Each point is reached from the start by the listed moves, each made once or not at all, plus a little noise. Is the number of moves made odd or even? Then give how often each move was made.

Moves:
(1): [ 0.49  0.31 -0.04]
(2): [-0.22  0.21  0.12]
(3): [ 0.07 -0.04  0.28]
Start: [0.03 0.13 0.04]
Points:
[0.59 0.37 0.27] => even (1, 0, 1)
[-0.11  0.30  0.44] => even (0, 1, 1)
[ 0.52  0.43 -0.01] => odd (1, 0, 0)
[0.30 0.64 0.12] => even (1, 1, 0)

Moves:
(1): [ 0.40 -0.26  0.02  0.21  0.12 -0.08 -0.06 -0.13 -0.07  0.16  0.02  0.03
  0.23  0.03]
(2): [ 0.17  0.28  0.18 -0.11  0.07 -0.15  0.05  0.03 -0.05  0.11  0.24  0.11
  0.01 -0.04]
(3): [-0.17 -0.06  0.39 -0.05 -0.35  0.18  0.29 -0.17 -0.26  0.02  0.22 -0.07
  0.10  0.27]
(4): [-0.09 -0.02 -0.18  0.57 -0.09 -0.22  0.04  0.16 -0.24 -0.10  0.20  0.32
 -0.11  0.14]
(5): [-0.26 -0.03  0.21  0.12  0.36  0.10  0.01  0.20 -0.07 -0.11 -0.08  0.12
 -0.24 -0.01]
(6): [ 0.11  0.16 -0.09  0.06  0.10  0.41  0.10  0.05 -0.15 -0.13  0.24 -0.16
 -0.17 -0.14]
(7): [ 0.00  0.13 -0.33  0.11  0.15  0.07  0.71  0.01  0.25  0.13 -0.06  0.02
 -0.06 -0.03]
(8): [ 0.03 -0.03  0.24  0.02 -0.03 -0.14  0.18  0.68 -0.08 -0.03 -0.18 -0.25
  0.27 -0.06]
(9): [-0.22  0.15  0.03  0.12 -0.13  0.13  0.01  0.11  0.52  0.34  0.15  0.05
  0.16  0.09]
(10): [-0.01 -0.34 -0.19 -0.07  0.01  0.22  0.02  0.16 -0.26  0.45 -0.01 -0.06
 -0.07 -0.12]
(11): [-0.24 -0.22 -0.05 -0.09  0.01 -0.09  0.11  0.06  0.11  0.05  0.31  0.03
 -0.07 -0.03]
Start: [ 0.23  0.20  0.22 -0.28  0.03 -0.13 -0.05  0.02 -0.07 -0.09  0.12 -0.01
  0.08 -0.12]
Points:
[ 0.09 -0.24  0.02  0.00 -0.04  0.70  1.15  0.10  0.06  0.96  0.99 -0.16
  0.18 -0.05] => odd (1, 0, 1, 0, 0, 1, 1, 0, 1, 1, 1)
[ 0.24 -0.20  0.05  0.35  0.04 -0.31  0.14  0.41 -0.08  0.91  1.02  0.46
  0.21 -0.07] => even (1, 1, 0, 1, 0, 0, 0, 0, 1, 1, 1)
[-0.51 -0.05  0.49  0.37  0.09 -0.23  1.29  0.94 -0.35 -0.13  0.55  0.16
 -0.04  0.16] => even (0, 0, 1, 1, 1, 0, 1, 1, 0, 0, 1)
[ 0.12 -0.09 -0.21 -0.24  0.27  0.33  1.07  0.99 -0.22  0.38  0.43 -0.42
 -0.01 -0.50] => odd (0, 0, 0, 0, 0, 1, 1, 1, 0, 1, 1)
[ 0.59  0.14  0.12  0.35  0.26 -0.27  0.19  0.20 -0.47  0.00  1.14  0.30
 -0.06 -0.17] => odd (1, 1, 0, 1, 0, 1, 0, 0, 0, 0, 1)
[ 0.85  0.32  0.38  0.46  0.21 -0.29  0.27  0.82 -0.66 -0.10  0.65  0.02
  0.29 -0.20] => odd (1, 1, 0, 1, 0, 1, 0, 1, 0, 0, 0)

Moves:
(1): [ 0.44  0.18  0.03  0.07  0.09 -0.02  0.37 -0.18  0.12  0.00 -0.13  0.04
  0.25 -0.12 -0.13  0.17  0.01 -0.04  0.05 -0.01  0.07  0.37  0.02  0.08
 -0.09  0.14]
(2): [-0.09  0.13 -0.03  0.02 -0.03  0.02 -0.05 -0.14 -0.01 -0.03 -0.07  0.06
  0.14  0.21 -0.06 -0.06  0.02 -0.09  0.04 -0.12 -0.09 -0.01 -0.04 -0.03
 -0.06 -0.13]
(3): [-0.18 -0.02  0.26  0.08  0.02 -0.08 -0.14 -0.12 -0.21 -0.11  0.16 -0.31
  0.23 -0.12 -0.07  0.30 -0.15 -0.03 -0.11 -0.20  0.06  0.05  0.06  0.17
  0.21 -0.15]
(4): [ 0.16  0.01  0.00  0.28 -0.19 -0.40 -0.08  0.10 -0.07 -0.06 -0.04  0.08
 -0.07  0.10  0.15 -0.04 -0.09  0.21  0.15 -0.04 -0.17 -0.01  0.05  0.16
 -0.13  0.00]
(5): [-0.08 -0.16 -0.09  0.26  0.31  0.01  0.04  0.17 -0.15 -0.17 -0.04  0.10
  0.08  0.00 -0.04  0.11  0.18  0.00  0.09 -0.02 -0.07  0.05 -0.12 -0.19
  0.09 -0.14]
(6): [ 0.26 -0.07  0.10  0.21 -0.13  0.37 -0.15 -0.06 -0.10  0.13  0.05  0.37
 -0.09 -0.13 -0.04 -0.12 -0.09  0.27  0.25 -0.24  0.12  0.10 -0.02 -0.22
  0.18 -0.26]
(7): [ 0.07  0.03  0.03 -0.03  0.00  0.04  0.21  0.07  0.03  0.09  0.14  0.06
 -0.06 -0.03  0.08  0.11  0.16 -0.04 -0.10 -0.14 -0.18 -0.10 -0.09  0.09
  0.02 -0.08]
(8): [ 0.07  0.20  0.28  0.01  0.15  0.02 -0.16  0.25 -0.01 -0.01  0.05  0.12
  0.06  0.09 -0.04 -0.08 -0.05  0.16  0.07  0.00 -0.02 -0.14  0.21 -0.17
 -0.14 -0.20]
(9): [-0.01 -0.09 -0.03 -0.16 -0.02 -0.07 -0.01  0.09  0.37 -0.19  0.17  0.14
  0.28 -0.07  0.03 -0.04 -0.20 -0.04  0.14 -0.08 -0.10 -0.08 -0.07 -0.17
  0.21  0.26]
(10): [ 0.15  0.11  0.18  0.03  0.05 -0.14 -0.09 -0.05  0.04  0.28  0.02  0.06
  0.12  0.19  0.28  0.00 -0.04  0.02  0.03  0.09  0.14  0.12 -0.24 -0.09
  0.00  0.09]
(11): [ 0.11  0.11 -0.07  0.00  0.08 -0.10 -0.19 -0.08 -0.03 -0.05  0.25 -0.11
 -0.06 -0.15  0.03 -0.12  0.07 -0.07  0.13 -0.06  0.05 -0.16  0.04 -0.06
 -0.07 -0.07]
(12): [ 0.06 -0.07  0.04 -0.30  0.00 -0.09  0.06 -0.15 -0.13 -0.05  0.07  0.32
 -0.10  0.15 -0.12  0.21 -0.04 -0.06 -0.16  0.07  0.25 -0.04 -0.13  0.04
 -0.02  0.15]
(13): [ 0.04 -0.16  0.04  0.01  0.06  0.00  0.00 -0.02 -0.03  0.07  0.10  0.15
  0.19  0.06  0.11 -0.23 -0.01  0.01 -0.10  0.07  0.04 -0.03  0.13 -0.01
  0.01 -0.03]
(14): [ 0.26 -0.13  0.14 -0.16 -0.06  0.08  0.06 -0.03  0.05 -0.18 -0.08 -0.01
 -0.13  0.26  0.01  0.06 -0.11 -0.13 -0.01  0.18 -0.13  0.00  0.04 -0.01
 -0.04 -0.06]
(15): [ 0.09  0.04  0.02 -0.16 -0.04 -0.06  0.25 -0.16 -0.16 -0.14 -0.10  0.11
  0.01 -0.24  0.49 -0.11 -0.23  0.08 -0.19  0.05  0.00  0.12 -0.02 -0.26
 -0.12  0.15]
(16): [ 0.07 -0.21 -0.27 -0.24 -0.12  0.09  0.09  0.01 -0.04  0.13  0.15 -0.01
  0.22  0.18  0.14  0.23  0.11  0.12 -0.07  0.05  0.10  0.06  0.07 -0.08
 -0.08  0.01]
(17): [ 0.00  0.01  0.37 -0.20 -0.18  0.16 -0.09  0.04  0.04 -0.10  0.18  0.09
 -0.03 -0.10  0.08 -0.07  0.29 -0.20  0.05 -0.10  0.06  0.24  0.15  0.00
 -0.35  0.13]
(18): [-0.07  0.20 -0.07 -0.10  0.15 -0.13 -0.08 -0.17  0.16 -0.08  0.08  0.07
 -0.02 -0.09  0.02 -0.02  0.24  0.32 -0.21  0.08 -0.09  0.26  0.20 -0.14
  0.35  0.12]
(19): [-0.05  0.06  0.13 -0.09 -0.04 -0.05  0.33  0.16 -0.08 -0.09  0.02  0.08
  0.13  0.08  0.21 -0.13  0.04  0.01  0.39  0.22  0.13  0.11  0.01  0.06
  0.08 -0.17]
(20): [-0.19 -0.02 -0.06  0.18 -0.06 -0.05 -0.11 -0.16  0.10 -0.07  0.22  0.28
  0.03 -0.04  0.03  0.18 -0.06  0.12 -0.15  0.52 -0.14 -0.16 -0.13  0.05
 -0.11 -0.22]
(21): [-0.11 -0.04 -0.01  0.05  0.01  0.05 -0.03 -0.01  0.25 -0.20  0.13 -0.11
 -0.05  0.07 -0.03 -0.11  0.06  0.19 -0.24 -0.06  0.32 -0.11 -0.11 -0.01
  0.06 -0.06]
(22): [-0.19 -0.10 -0.17  0.26  0.23  0.38  0.20  0.13 -0.02  0.00  0.28  0.07
 -0.15  0.27  0.04  0.03 -0.31 -0.09 -0.02 -0.10  0.00  0.41  0.14 -0.06
  0.00  0.02]
(23): [-0.07 -0.01  0.13  0.05  0.02 -0.11  0.01 -0.15  0.21  0.08 -0.02 -0.03
 -0.10  0.03  0.03 -0.04  0.04 -0.08  0.15 -0.11  0.11 -0.16  0.33 -0.20
 -0.02 -0.01]
(24): [-0.01  0.09 -0.04 -0.15  0.23  0.01 -0.21 -0.06  0.23 -0.01 -0.32  0.03
 -0.09 -0.16  0.21  0.17 -0.05 -0.09  0.09 -0.06 -0.05 -0.05  0.19  0.41
 -0.12 -0.10]
Start: [ 0.20  0.28 -0.11 -0.13  0.11 -0.08 -0.13 -0.01 -0.15  0.00  0.20  0.15
 -0.01  0.18 -0.08 -0.01 -0.26 -0.07 -0.07  0.30 -0.24  0.04 -0.31  0.01
 -0.07  0.21]
Points:
[ 1.12 -0.30 -0.16 -0.52  0.20  0.10 -0.04 -0.21  0.26 -0.14  0.98  1.34
  0.00  0.68  1.36  0.01 -0.98  0.36 -0.19  0.02  0.16  0.29 -0.36 -0.22
 -0.10  0.19] => even (0, 0, 0, 1, 0, 1, 1, 0, 1, 1, 1, 1, 1, 1, 1, 1, 0, 0, 0, 0, 1, 1, 0, 1)
[ 0.21  0.82  0.26  0.21  0.23 -0.88 -0.69 -0.53 -0.44 -0.39  0.91  0.64
  0.53 -0.01  0.59 -0.20 -0.54  0.67 -0.47  0.65 -0.60 -0.10  0.18 -0.26
 -0.16 -0.28] => odd (0, 1, 1, 1, 0, 0, 0, 1, 0, 0, 1, 0, 1, 0, 1, 0, 0, 1, 0, 1, 0, 0, 0, 0)
[ 0.35  0.16  0.77 -0.13  0.14 -0.37 -0.62 -0.29  0.39 -0.78  0.61  1.27
  0.41  0.71  0.37  0.10 -0.94  0.39  0.37  0.46  0.09 -0.46  0.13  0.08
  0.04 -0.84] => even (0, 1, 1, 1, 0, 1, 0, 1, 1, 0, 0, 1, 1, 1, 0, 0, 0, 0, 1, 1, 1, 0, 1, 1)
[ 0.42  0.14  0.70 -0.11  0.03  0.53 -0.44 -0.78 -0.38 -0.45  1.47  1.08
  0.05  0.59  0.67 -0.14 -0.86 -0.05 -0.59  0.41  0.40  0.53 -0.51 -0.49
 -0.37 -0.28] => odd (0, 1, 1, 0, 0, 1, 0, 0, 0, 1, 1, 1, 1, 1, 1, 0, 1, 0, 0, 1, 1, 1, 0, 0)
[ 1.01  0.61  0.05 -0.02  0.24 -0.33 -1.15 -0.42  0.12  0.23  0.62  1.30
  0.30  0.77  0.77 -0.06 -0.27  0.81  0.12  0.73 -0.51 -0.01  0.22 -0.18
 -0.27 -0.66] => even (0, 1, 0, 1, 0, 1, 0, 1, 0, 1, 1, 0, 1, 1, 0, 1, 0, 1, 0, 1, 0, 0, 0, 1)
[-0.03  0.25  0.89  0.22 -0.04  0.46  0.24 -0.45 -0.06 -0.11  1.34  1.04
  0.40  0.50  1.10 -0.23 -0.54  0.12 -0.07  0.18  0.29  0.59 -0.07 -0.48
 -0.18 -0.55] => odd (0, 1, 1, 0, 0, 1, 1, 0, 0, 1, 0, 0, 1, 0, 1, 0, 1, 0, 1, 1, 1, 1, 1, 0)
[ 0.81  0.68 -0.05  0.50  0.43 -0.61 -0.03 -0.62  0.35 -0.10  0.76  0.68
 -0.18  0.64  0.33  0.18 -0.49  0.13  0.06  0.87 -0.35  0.68  0.14 -0.28
 -0.17  0.23] => odd (1, 0, 0, 1, 0, 0, 0, 0, 0, 1, 1, 0, 0, 1, 0, 0, 0, 1, 0, 1, 0, 1, 1, 0)
[ 0.51  0.56 -0.45 -0.23  0.55 -0.31  0.15 -0.57  0.30  0.02  0.21  0.79
  0.04  0.79  0.23  0.71 -0.26  0.08 -0.03  0.09 -0.13  0.90  0.57  0.21
 -0.25  0.50] => odd (1, 1, 0, 1, 0, 0, 0, 0, 0, 0, 0, 1, 0, 0, 0, 1, 0, 1, 0, 0, 0, 1, 1, 1)
[ 0.79  0.45  0.64 -0.41  0.25  0.33  0.03 -0.59  0.20 -0.26  1.37  0.92
  0.72  0.42  0.52  0.17 -0.70  0.05  0.03 -0.53  0.82  0.93  0.15 -1.04
 -0.32  0.28] => odd (1, 1, 1, 0, 0, 1, 0, 1, 1, 1, 1, 1, 0, 0, 1, 1, 1, 0, 0, 0, 1, 1, 1, 0)
[-0.04  0.51  0.16  0.11  0.82 -0.06 -0.60  0.24  0.40 -0.31  1.42  0.94
  0.35  0.28  0.30  0.05 -0.15  0.15  0.03  0.61 -0.43  0.61 -0.08 -0.86
 -0.08  0.24] => odd (0, 0, 0, 0, 1, 0, 0, 1, 1, 1, 1, 0, 0, 0, 0, 0, 1, 1, 0, 1, 0, 1, 0, 0)
[ 0.69  0.71  0.17  0.31  0.75 -0.75 -0.18  0.15  0.25 -0.77  0.96  0.30
  0.66 -0.15 -0.04  0.29 -0.08  0.61 -0.12 -0.24 -0.40  0.13 -0.17 -0.27
  0.45  0.03] => even (1, 0, 1, 1, 1, 0, 1, 1, 1, 0, 1, 0, 0, 0, 0, 0, 0, 1, 0, 0, 1, 0, 0, 0)
